Each row is a point. To make a cloud, some directions were put in groups of two or more. Within a group, all points are equally far from the middle, so they leave a hole (a ring in 2 directions, a hollow ball in 3). The other directions are filled evenly. Then the cloud was stretched, turned, moved and blurred a little. Count the holes, and give their numbers of directions, smallest first.

Cloud (14 x 2)
[[ 20 -37]
 [ 22   2]
 [-22 -54]
 [-25 -21]
 [-25 -24]
 [ 42   4]
 [-11 -41]
 [ 43  43]
 [-41 -38]
 [-32 -55]
 [ 39 -11]
 [-36 -60]
 [ -7 -15]
 [-21 -54]]
Holes: 0

Cloud (27 x 4)
[[ -4 -54   7  37]
 [ -5  18  54  18]
 [  6 -28  34  60]
 [ -9 -52  -5  34]
 [ -7  37  -9 -38]
 [ 21 -23 -29   0]
 [  4 -50 -12  14]
 [ 36   7  16  -1]
 [-41 -17 -28 -12]
 [-47 -11  -5 -10]
 [-13  10  55  21]
 [ -8  27  -8  18]
 [-10  40  30  -2]
 [  7 -40   7  -1]
 [-29  -9   0 -30]
 [ -9  26 -35 -25]
 [  6   5   2  43]
 [-13 -39  10  53]
 [-45  -3  21   5]
 [ 16  30  21 -22]
 [ -2 -40  20   5]
 [  5 -51  -2  15]
 [-27  32  18  13]
 [-49  -8   9   1]
 [ 26  21  35   3]
 [ 15  29  16 -27]
 [ -1  27 -21   6]]
Holes: 2 (2, 2)

Cloud (56 x 6)
[[ 23 -21 -18   8 -15 -21]
 [ -5   6 -21  31   6 -27]
 [  9  15 -22 -29 -12  32]
 [-10 -11  43   2  19   5]
 [ 22  37 -16   9  19  25]
 [-39 -22   2   4  -8 -43]
 [ 24  26   6 -10   6  37]
 [-30   8   4  33  -9   3]
 [  5  32 -24 -35  -4  -1]
 [ -2 -18  32 -16  -2   9]
 [ 30   8 -20  18  10  26]
 [  7  16 -10  12   0 -40]
 [-22 -26   7 -13  -8 -37]
 [-38  -3 -35   3  10  -7]
 [-27 -20  12  40   7 -16]
 [-15 -12  -8 -31   5 -12]
 [ -9  -3 -13  -4 -10  40]
 [ 11  28 -18  17   2  35]
 [ 24  19 -27   5  -9  41]
 [  3  28 -60 -16 -14  13]
 [ 27   7 -38   8 -21  20]
 [  9 -20   3 -22   2 -27]
 [-39 -16 -34   1 -26  -5]
 [  9  38 -15 -25   4 -12]
 [ -2   7 -43   0 -32   2]
 [ -6   4  17  -1  29 -25]
 [-35  19 -20  24 -11  -3]
 [ 15  19  16  27   2 -16]
 [ 13  30  24   8   9 -12]
 [ 19  15 -48 -23   6   0]
 [-12 -29   7 -12  -7 -36]
 [ 23   1   3  -3 -25  -4]
 [  0  -5 -54  -8  -1  -4]
 [-10 -35   6  29  -6   3]
 [ 26  33  22  -2  14  15]
 [-32 -25   1  -7 -20 -31]
 [-18 -14 -19   2 -34   1]
 [-30  11   7  31  -9  -7]
 [ 40  15 -23   3   8  34]
 [ 12 -11  12  -1  21  20]
 [-12 -20 -13  -4  -2  30]
 [  9   5  34  15 -11   3]
 [-28  26  -2  -1  13  21]
 [ 17   7 -11  -8  -1 -41]
 [ 26 -28  14   5  -5 -20]
 [-18 -19 -15   9 -27  18]
 [ 37  22 -19 -33  -5  14]
 [ -8  -3 -41  15  -4 -30]
 [ -5   5  17   0  32 -14]
 [ 21 -10 -41  -8   0  15]
 [ 21   9  14   4  33   7]
 [ 24  10 -16  32   2  15]
 [ 19  16  15  29   4 -17]
 [ 21  34 -16   7  25  16]
 [-35 -14 -12  -1 -28 -24]
 [ 10  18 -58  -9 -23  14]]
Holes: 3 (2, 2, 2)

Cloud (74 x 8)
[[ -1   0 -19 -14  -6  28 -22 -29]
 [ 15  10  10  -9   4  17  17   5]
 [ 18 -29   8   2  -4   9 -17   1]
 [ 12  21  30  -6  23  20 -16  -7]
 [ 13  18  29  16  22  15  16   7]
 [ 10 -17  -1  16  15  14  28   7]
 [-21 -26   1  -5 -19  11 -30 -14]
 [ -9 -28 -16 -27  24  26 -51 -32]
 [ -8 -16  -1  -1 -34  -4   5 -31]
 [ -7   8   6 -10   0   0  36  -7]
 [  8  10  33   3  15  17  32 -28]
 [ 10  -3 -14  24  -2  17  35 -26]
 [ 10 -14   9  12 -17  34  11 -17]
 [ -8  -6   4  28  -6 -15  21   5]
 [ 12  -3  17 -18  -4 -14  15 -19]
 [ 10  23   1 -16  36  11 -24   7]
 [  8 -11  -3  17  21   5 -29  -1]
 [ 18   5  27  11   9  11 -14  -3]
 [  8  11 -19 -23 -20 -15  34 -29]
 [-17 -19  25  -9  -7  -9  44 -56]
 [  1 -14   9   7  19  22 -15 -27]
 [ 11  29  -4  17 -15  -2   0   5]
 [ -4 -11   3  32  -5 -10  18  10]
 [ 24  12  26  -7  22  29 -17   3]
 [-19  -2 -34 -23   2  14 -30 -25]
 [ -9 -21  18  -9   0 -17  27  -9]
 [  3 -17  -8 -28  19  17 -39  44]
 [ -7  23 -14 -23  -2   2  11   9]
 [ 13 -31  12 -20   3  19  13 -24]
 [-17  23 -15 -11  10  -5  -6  -4]
 [-33  -2 -16   4   4  -3  -3 -48]
 [ -5   2 -17 -21 -27 -12  32 -34]
 [ -7  -6  17 -16 -10  -2   3 -31]
 [-10  14  21  21  10  39 -15 -20]
 [ -5 -30  10 -12   3  21   3 -58]
 [ 18  17   1   4  -3  -1  26  10]
 [  7 -28  29  16  13   2  -9   9]
 [ 10  -8  19  -2  14  14  13  25]
 [ 24 -26   8   4   5  13  -9 -37]
 [-15   2  -1 -20  13   7 -29  -8]
 [  9  24  32 -22   2   3 -32  17]
 [  8  33   3   7  -8 -13   8  12]
 [  5 -30  38   0   5  -9 -22   6]
 [ 10   8   2  -5  16  13   6   5]
 [ 26  27  15 -23  32  41 -37  22]
 [ -8 -15  15  -9  36  10 -21 -12]
 [-14   6   0  -9  40  -2 -25  18]
 [  7  12  37  18  21  13 -32   1]
 [ -1   7  13  16   2  31  35 -25]
 [ -1 -10  11  -2 -20  19 -20 -26]
 [ -2  -4  26   6  22  11 -29 -31]
 [ 31  -9 -13 -16  23  17 -23  22]
 [-12 -14 -13   8   5  16   3  -4]
 [ 16 -20  11  -6  35  21 -25  26]
 [ 22  -8  25   9 -11   7 -10 -12]
 [ -2  16   3  -5   5  35 -42 -13]
 [ -6   3  -2  -5  47   8   4  21]
 [ 16  -3  12  28 -14   9  26   7]
 [ -7  32 -21 -30  11  23 -21  23]
 [ -7  32   4 -13  -4  14  16  13]
 [ 32  -8   0  12   3  14 -34  36]
 [  5   8 -21   4  43  39 -33  21]
 [ 23  19  16 -24  31  53 -60   4]
 [  6  -7 -23 -18  17  -5 -13  23]
 [ 25   1  15   6   1  17  12   7]
 [-18 -42 -14   9   5 -25  47 -50]
 [ 18  14  17 -19  28  11  -3  -7]
 [ -7  26 -10  -7  23   7 -10 -21]
 [ -8   2 -13   2  20 -19 -18   8]
 [ -7  -1   7 -25 -16  22   7  -3]
 [  6  -5  29   2  12 -35  24 -23]
 [  4  -3  -6  20   4 -11  20   6]
 [  7  14  26  -9   4   2 -37 -11]
 [ 27   8  -1 -27  -4   3  -7   2]]
Holes: 0
